Rows are points. A path goes straight from each point to the next, and from the last back to the first. The post is the endless flat space through its rows: a point in 2 columns, a line in 3, a plane in 4, and so on, so that a path can go around it. Count how often the path circles the post. Going back the other way cancels.

Post (1 x 2):
[[15 -2]]
Path, 14 rows:
[[ 48 -16]
 [  3 -40]
 [-21 -15]
 [  3  24]
 [ 38  19]
 [ 60 -12]
 [ 23 -43]
 [-31 -29]
 [  2  26]
 [ 25  31]
 [-11  17]
 [ -3  -5]
 [ -2  20]
 [ 29  18]]
Times around: 2

Post (5 x 6):
[[ 14  -7   6   2 -20 -34]
 [ -2   0  32 -19   1  17]
 [ 12  10 -11  -4 -19   1]
 [  7  10 -29  -7   3  -5]
 [  9  -2  38  25   9  16]]
Path (28 x 6):
[[  8 -23  15  12  -1 -10]
 [ 16  -2  -4 -14  17   5]
 [ 35  12  38   3  -8   3]
 [  6  24   3  -1   6  -1]
 [ 12   5 -21  27 -12 -26]
 [ -6  -7 -11   6 -29 -19]
 [ -3  -8  25 -15   7  12]
 [ 22   4   2  23  -7  12]
 [ 29  -1   1   1  23  -7]
 [ 10   4   8 -12   9  29]
 [ 22   1  21  -3  13  -5]
 [  2  10  16 -27  -9 -20]
 [ 10   3  28  60  21  -7]
 [  3   5 -10   9 -25 -13]
 [-11  12  -6  10 -49  18]
 [-10 -19  -3 -13 -11   9]
 [ 15  -7   9   2 -13 -11]
 [ 23   3  18  18  -9  -2]
 [ 18  19   2  -3   0 -10]
 [ -5  18 -10  -1  -9 -31]
 [  8   7 -14  18 -16  -6]
 [-11 -21   1 -11 -10  -2]
 [ 17 -14   2  -4  -3  18]
 [ 30   2  14  -6  -6   1]
 [ 15  22  14 -39  13  14]
 [ -1  11  -3 -25  -4  -7]
 [ -5  15  -1  13 -12   4]
 [ -9  -8  -1   0 -10  27]]
Times around: 4

Post:
[[  0 -16  -9   1   6   8  19 -25   5  -2  17   8]
 [  8 -18  -4 -16  20 -15  22   0  -6 -41 -60 -43]
 [-19  -5   0  -4  -3  13   3  13   7  -8  -9   9]
 [ -5  -4 -21   7  11   2 -22   3   5  14  14   7]
 [ -5 -10   4  26  -7 -15  -2 -28   5   5  -1  12]
 [  6  -5   4  -6  12   6  -7  -5 -13  -6  28   7]
 [  5  -7   0  20   6   4  13  -9   6   1  14 -19]
 [ -7 -24   8   4  15 -20  11 -11   1  -7  21   2]
 [ 12  -7   7   0   2   3  -2 -12  21  12  21   8]
 [  7 -14 -11   0  -3  -7   7  -2   1 -18  31   5]
 [-14  14 -12 -16 -10   4 -10   7  -3  17   5   0]]
Path (31 x 12):
[[  1   9 -14  -2   4  -4   0   6  -2   8  -6   4]
 [ -1   3   0   5  -1 -19   7  -9  12 -12  13  10]
 [ 20 -14  -9   0  15  -7   4   9  11 -22  14  -7]
 [-20   7 -18  -1   9  -1   6   0  -8  -8  14 -20]
 [ 14 -14   0   1  11 -12  -1 -14  16 -10   5 -16]
 [  2  -6  -6   4  -3  14  -8   0   0   0   8  -2]
 [ 12 -15  -8   8   1   4 -11   8   3   1  11  -2]
 [-32 -23  13  -5  -8 -12  -9  10   8 -10  10   6]
 [ 17 -19  -6  14 -21  -8 -24  -8   9  -6   5   1]
 [ 13 -19   9   7   0   2   3  22  -8  -5  -3  -9]
 [  4  -4 -19 -16   9 -22  18 -12  -3  -7 -10   8]
 [ -1   8  -6   0  34  10  12 -17   5  -5   6 -13]
 [-18  -7  23   6  30 -10 -23 -14   9   6  -8   1]
 [-23 -11  -8 -16   2   0   8 -11  -5  -1   1  -9]
 [ 10 -19  16 -25  -3  17  -8   8   9  12   6  10]
 [-19  -7  13 -17  -3 -10  -3 -21  -8   4  14   1]
 [ 17 -31 -11  14   2 -14  -6 -13  -5  -8  13 -13]
 [ 14 -13   2  19   3  13   6  -5   4   4  11   0]
 [ 10 -16   4  -7   7 -15  -6  17 -29  -7   6  -6]
 [  7 -24  -8   2   7 -11  -9  -9   5  -4  20  12]
 [ -1 -14   9  21   4   6   8  -7  14  29 -13  -4]
 [ -3  -3 -21  -3   3  10   5 -10  19  14   1  15]
 [ -6   9  14  -9  -4 -12  -6 -23  15  -7  -2  22]
 [-19 -23  -5 -14   9 -11  -5 -26   6 -22  10  38]
 [  0  -7 -16   8  33   3  -1   1  -6 -35  17  -7]
 [ 20   7 -24  10  14  -5  -3  -4   3   9   4  -3]
 [  1 -12  -2  18  21 -23   4   0   3  -7  -3  -5]
 [ -4  -2 -12  -3  20  -2  16  -6  -8 -19  24 -16]
 [-10 -18  15 -14   7   6  -7  -3  18  -5   7  27]
 [ 10 -25 -20   2  12  -2  -7   1  -4 -19   1  -3]
 [ -6 -16 -12   2   6  -4  12  -2 -15   0  11   2]]
Times around: 3

Post (17 x 18):
[[ 14   4   2  30 -35  -9 -14  16 -16 -10 -24 -11   8 -15  13  19  -2  -2]
 [ 16 -14   6  15   9   0  -2  16  14 -46 -49 -26  50  14  11 -29 -12  30]
 [-17 -11 -28 -44 -14 -29 -20 -32   6   9 -27  33 -20  -7 -30   9   6 -18]
 [-15   0  31   4  -9  23  17   2  14  -5  -7  18  19 -24 -12  -7  -6 -28]
 [  1 -17  37 -24   8  -1   9  12 -13 -45 -24 -14  -3  26 -31  12  -2  -3]
 [  5 -11 -34 -16  -6  21 -30 -27  -6  -2   5 -34 -10  -5 -35 -12  34  21]
 [ 16   6   4  -1  -6   4 -29   0   8 -20  19  18 -41  -1  21   2 -25 -33]
 [ 12 -12  -4  25  17 -25 -14  -8  30  -9 -11 -30  14  -3  -6 -27   3   7]
 [ -9  -9  22  16 -15 -25 -11 -24 -23 -40   0  14 -20  -2   7  26 -23 -18]
 [ -9 -22 -12  14   1 -41  33 -42  26  -6  -4 -15  -7   6  12 -13   3 -22]
 [-32 -19  11 -36 -27   9  24  34  12   1  11   2  -7 -12 -22 -23  -8 -21]
 [ 36 -15   2 -19 -11   4 -11 -47  21  13  -8 -13   0  -6 -19   2 -11  10]
 [  6  11 -10   7 -11   9 -29   4  -1   7 -32   7 -17  -6  -7   0 -12  43]
 [ -9 -15   1  -8 -30 -15  13   9  11 -15  12   8   6   0 -28   9  20  15]
 [-25 -12  10  -7 -33  20 -18  -8   7  49  38 -17  -8   4   1  -8   6  -8]
 [ -6 -18   6 -20  12  -3  -2   1   2  29  33 -13  -6 -15  18  -2  13 -11]
 [-17 -28 -30  42   0  -2 -18  18  -4 -34  -3   1 -12  20 -13   3 -21 -19]]
Path:
[[ 14 -21  -4 -25 -20 -10 -34 -23   2   0   5   4   1  -2  30   3   1  10]
 [ -4 -18  18  -5 -33 -16 -15 -27 -37 -24  16 -16   4 -34  -4   7  36 -25]
 [ 36  -3 -10 -10 -25 -11  12  15   7 -34 -19 -16 -25  -5   9 -20 -24 -15]
 [-16  14  -4   3 -21  10 -29 -21   6   9   1  -3  12  17   0  -6  -6 -20]
 [ 12  -1 -16  -5   1 -25 -29  17  20 -39   1 -24 -21   6   0   0 -12 -11]
 [-12  -6  24  15  -6 -34  -4 -22  14   9 -35 -31   8  14  -5  19  -2  30]
 [ 20   1 -12 -11  12 -11  -6  13  25 -21  15  28 -11  14 -13  21  -4 -11]
 [-12  16   0 -32  -7  19  -6 -37 -11  15  13   8  -5  13   9 -13   1  21]
 [ -1 -10  16 -17 -21  -6  -4  -8   9  -9  57 -34 -19   7 -14  18 -10 -28]
 [ 17 -30  19 -28 -14   9 -13 -10  17  25 -16 -44   6  15  -9   4 -25  17]
 [-20  -9 -10  -8 -20  17   2  14  33  -3  -5  -7   1 -13   2 -21  10  14]
 [ -6  13 -20 -11 -41  57  -9   0  -2  26  49 -11 -13 -28  -5   4  29   2]
 [-18  22  25   7 -10 -26  40 -54   2  12   0 -30  -6 -13  -6 -12  -3  12]
 [  9  -5   3  -7  -5 -14   0  -2   4   2  11  -2   4 -12  -9 -23  -3   0]
 [ -2 -12  23   3  15 -18 -10   4  24 -11  -1 -25  15  24  -9 -38 -30  11]
 [-32  16  -1  10   7  34 -10   0  16 -16  36  14 -10 -24 -42  -7  -4 -21]
 [-37 -16 -20   0  26  14 -18 -14   2 -30  -7 -14   6  -7   4 -30  -3  15]
 [-22  -7  10  31 -10 -20 -23  -6  33 -50  17  33   2   0 -12  26 -23 -60]
 [ 16  10  -6  23 -29 -34 -15 -57   3  -6 -44 -10  22  20  28  23   5  33]
 [ 16  15   1 -33 -21   2 -31  14  -8  -5   8  35  -4   2  -1   8  -2 -50]
 [-41   1  13   6  -4  -2  27 -17 -18   0  -9  -2 -18 -10   5 -21  16 -13]
 [  5  -7  -8  22 -12  -1 -12   3  40 -37  20  35 -39 -17   1 -23   1 -15]]
Times around: 0

Post, 17 rows:
[[  4   3   2   8   0  -5  21   6   9   5  -3  -9  -6 -19 -10  13  18  -1]
 [ -6   7  -8   6  10  -6  -1   1  13   1   0  -3   3 -16  15 -36  -1 -10]
 [ 12 -24   2 -36 -15   3   8  20  40   5 -23   9   0   9   9 -19  14 -12]
 [ 10   4   5   7  -1  -1  20  -4 -15 -16 -12  -9  38  14   2   0   0 -17]
 [ 15   5 -14   4  -6 -13   1 -10  -9   9   0   7  -5  -2   3   7 -22  -4]
 [ -7  -6  -1  -9   9 -27   9  -5  -1  -1  16  -5   5 -14  12  11  -7  -1]
 [ -7 -20  -7  10 -11  -9  14 -18  14   9  -4 -15  11 -14  11  13   5 -16]
 [ 20   0   9   6 -11 -11   1  -6   0 -20  -2  -9  -8  -4  23  -7   0   4]
 [  4   2   2  -1  -6  25  13  -9 -13  12  40   1  -8  10  18   2 -13   3]
 [  2  -7  -3   0 -23   2   6  12  11 -14  11   2   3 -37 -12 -12  -4  20]
 [  0  -8   5   6 -10  -2  -3  -1 -10   6   5 -30  -5   0 -14 -16  14  -5]
 [ -4 -12   0   3 -13 -18  10  21  -6   5   5   4   5   2  25   1  -4  -9]
 [ 10 -11  20 -24 -14   5 -10  14  11   3  -6   5   5 -17  13  21 -12 -26]
 [-15   7  12  20   3  27 -45 -27 -35   6 -17 -12  -1  -6   1 -30  15  22]
 [ -3  -1   0 -13 -14   9  10  -8 -15   6  34  26 -13   1   9   1  10 -17]
 [ -9  -7 -26  12  15  21 -60  -5 -12  -9 -13 -18   3 -23   6 -15  16   6]
 [-12  -7 -10  -1   3 -12  16  -5 -15 -15 -17 -14  -5 -16  12   5 -12  -9]]
Path (24 x 18):
[[ -3 -12  22   1   5   5   5 -10  -4  -7 -14 -10  -6 -12  16  -8  -1   2]
 [ 12 -22  -2  -5 -21  13  17  -8  -1  11  -8   4 -19 -11   5   5   8 -13]
 [ 11   7  -2  -2  25 -27  -6 -20 -11 -26 -13  -3 -19 -17   9  -5 -29 -11]
 [ -6 -20   9  10 -18   4 -14 -13  16  25  -9   2 -14  -6  15  22  -3   3]
 [-10 -19   5   7 -32   0  10   0   0  -6 -24 -14  -2   3  11 -23   7   6]
 [-15  -1  -3   5 -11  -3  13 -10 -18  15  15   0   8   7   8 -24  11  -2]
 [ 16  -8 -15 -11   1  29 -23 -23  13   0   9   3  23 -27  18  13  -7 -16]
 [  3 -28 -10   3   5 -17 -22  20  -7 -22  -4 -11  12 -21   3  -9   6 -16]
 [ 12   2  -1   7  -2  13   5   0   1 -10   9  14  12  -2   6   9 -12 -23]
 [ -2  -2   2  -5 -16  11 -12  -2  11  -6  -2  -9  14  -8   4   5 -21   1]
 [-16  11 -12  -1 -11  14   7  -6  -2   1 -30   3 -15 -18  -1 -22  11   2]
 [ 24   6   3 -14   1  15 -31   0 -14  14  16 -22 -18 -12  -4  -6  10 -20]
 [ -1  -5 -14 -28  -2  -6   1  10   6  -7  14   6  13 -16  37   2  -6 -13]
 [ -3   2 -23  -7   1  -8 -11  18   3  -3  15 -25   1 -11  12   7   1  -3]
 [  3 -14  43  -7 -11  19   8  14  10   2  -1 -36  -1  10  -3  10   8   2]
 [-22 -12 -11  13  27  -8 -20   2   3  -2  11   3  29 -38  -1   5  -2  -8]
 [ 19  -5   4   4  -9   3  14 -17   3   9 -12  -7   4 -21  -3   8 -12  -9]
 [ -5 -12 -19  -7   0 -16  19  11 -21  14   4 -24  20   4   4   1   1 -12]
 [ -5 -18  -5  -4 -26  11 -11 -13  -8   8  15  -4 -14 -20  16  18  -2  10]
 [  9   2  25 -12  -3  -9  -1 -20 -17  10  -8 -12   2 -18  11 -13  -9 -18]
 [  0  -9  12  18  -2  -7  17 -14 -27  -2 -32   2  28  18  14  16   1  -9]
 [ -8   0  22   9   0 -16 -16 -11   4 -14  -1   6  13 -18  12  -8  -5 -16]
 [ -4   1   3  12 -14  -7   9 -10  16  -2 -12 -16   7   3   3  -9 -13  -2]
 [ -6   9  29   6  -8   1  -1  -4   4  37   5  18   3   8 -10 -19  -3  10]]
Times around: 1

Post, 17 rows:
[[ 14 -33  10 -16  10  -1   2 -19  13 -17 -10  -9  13  -3  22 -22 -41  -2]
 [  2  10   7  12   7 -15  -1   5  -6  -3 -13   6  -8   5  -2  -3   4  14]
 [  0  -4   7 -35  39  13  18 -31  -1   5 -11   7   7  -5   6 -10  -4 -15]
 [  5  19   8 -13  -3   5   0   5   7  -6  -7   6   6   5  13  13  20   6]
 [  5  -5  11   9   4 -13  -3  -1  -9  -5  12 -12   2  -4  -4   6   2  -5]
 [ 11  11   9  -3  10  -5 -20   7  -2  -5  18  14  -8   6  -2   2   8   6]
 [-11   2 -14  -8  19 -19   8  -3  -6  -2   4  -1  -8   2 -28 -28   9 -16]
 [ 10   4  -6   1  17   8   7  -6  12   6   1   2  24 -22   3 -13  -3 -19]
 [ -4   6   4  15 -19  -9 -22  -2  -4  12 -10   7  -8  23 -14   3  -7 -14]
 [-20   9  -8  31  -7  -9  36   0  25 -14 -12  20 -20   2   9  -4  21   2]
 [ -2   0   7  -5  21   2   9   2   0   4  -6  -8  10   7  15 -13  18 -18]
 [  2   6   3  13   0   8   7   5   0  -5  -1  20   2  11 -11  -2   8   2]
 [  8  -3  -3   1  -2   8   6  19 -11  -9   6  -2  -4   5   0  -5 -16  -5]
 [ -3  -7  15   3   6  -5  29 -10  22   1 -19  10  -7 -11  -6 -21   1   3]
 [-11   6  -7 -19  16  12 -10   6  -1  10  -4   6  -5   5  -3   7  11  14]
 [-13  17   5   2  19  -5   3   6   6  -5  -5   2  -5   9  -6  -3  -5  -4]
 [ -3  11  12  -1   3   3 -12  -9 -22   0  23  -4   0   7  -3  -7 -12  -2]]
Path, 29 rows:
[[  3  -6   9  12   8  43   6  20  15   3 -28   1   2   8  20   3 -15  22]
 [-21  -1 -14 -14   5   9  13 -28  15  -6  10   3   0   4   0   1   4  -5]
 [ -5  18   3  15   2 -17  16  15 -11  15  -8  -3   5   9   7  10  18 -17]
 [  3  10  12  11   0   0   5  34  -2  -9  -1   7  -6   2  26  -5   9  24]
 [-17 -10  26 -21   1 -19 -15 -21  10  -6  12 -15  -9  -6 -15  11  10  -4]
 [  1 -11 -15  -2  19  19 -32 -12  32  -1   9   8  16  -8  -1  35   0 -13]
 [ 14  14  20  -8  40   4  19 -15  15  -7 -23  -1  19  -3  12 -60 -31  -7]
 [  8   5  17  -9   5   8  17   1  12  -5  17  -6   1 -22  15   7 -14   5]
 [ -8   7  -4  -1  13   8 -10  10  -9  14   5  10  12   8   7   2   7  12]
 [-13 -23   4  -5  19  -7  -8 -26 -29  10  -6 -16   6  -2   4 -34 -37 -19]
 [-11  20  20   5  12   1  13   6   7 -11  -7   6 -25  -6  13  12  26  11]
 [ -1   0  -8   5   5  16  12 -20  13   1  -6  22 -12 -12 -11  -5  10  16]
 [  1  17  20 -25  24  13 -14 -10   3  12  -5   7  12  24  -2   9  11   4]
 [ 14   1  -5   6 -19  20   0  14  -4   9  21  -6  26 -12  -1  16   6  -7]
 [  8  12 -11  -9  25  -9   6  18  -4   7 -17 -12  28 -22   7 -21   0  -7]
 [  7   5  11  -9  10 -10 -38  -8  11  13 -10  -5  28 -17   6 -19   5 -12]
 [ -5  -2   8   6  17   5   4  -7  13 -11 -13   5 -10   5   9   4   8   2]
 [  8  14  -2  25  -4 -12 -31  15  -4  -3   8   6 -14  25   3  16  30  -4]
 [  4   4  17   9   7   6   4   6   8  15 -14   9 -19  15  -8   0 -15  10]
 [ 14   0  18 -20   9   1  20   7  21  -7  -1  -3  14  -6  11  12  21   5]
 [-11  23  12  -7  11   0  23   3  12   6 -37  21  -1  -5  12  -2 -15  14]
 [-18  13  16   8   4   1  15 -14  -4  -7  -8  14   2   1 -15 -16   7   1]
 [  9   4  -1  12   0  13 -25 -15   8  -8   5  21  19  11  24   8  21 -11]
 [ -6   3 -13  -8  -5  24   5  -1  12   2   0  16 -19   3  -8 -22 -20   3]
 [ -5   8  28 -11  -6  -8  -6 -30   8  -3  10  -9  -1  -2  -6   3 -18  12]
 [ -2   9 -13  -1  -4  -8  24   7  -3  -2  30   7  -6   3  -3 -20  17 -20]
 [ 21  13  33  11   7 -26 -13   7 -22   0 -13   3  -1  11  -9 -13 -15   6]
 [-14  19   1  -3   4 -14  -1 -25  -8   4 -20  21 -10  10 -13  -1  31  12]
 [ -7  -7 -17 -19   6   6 -40  -4   8  12 -26  -5  -4   7   2 -14 -45   1]]
Times around: 5
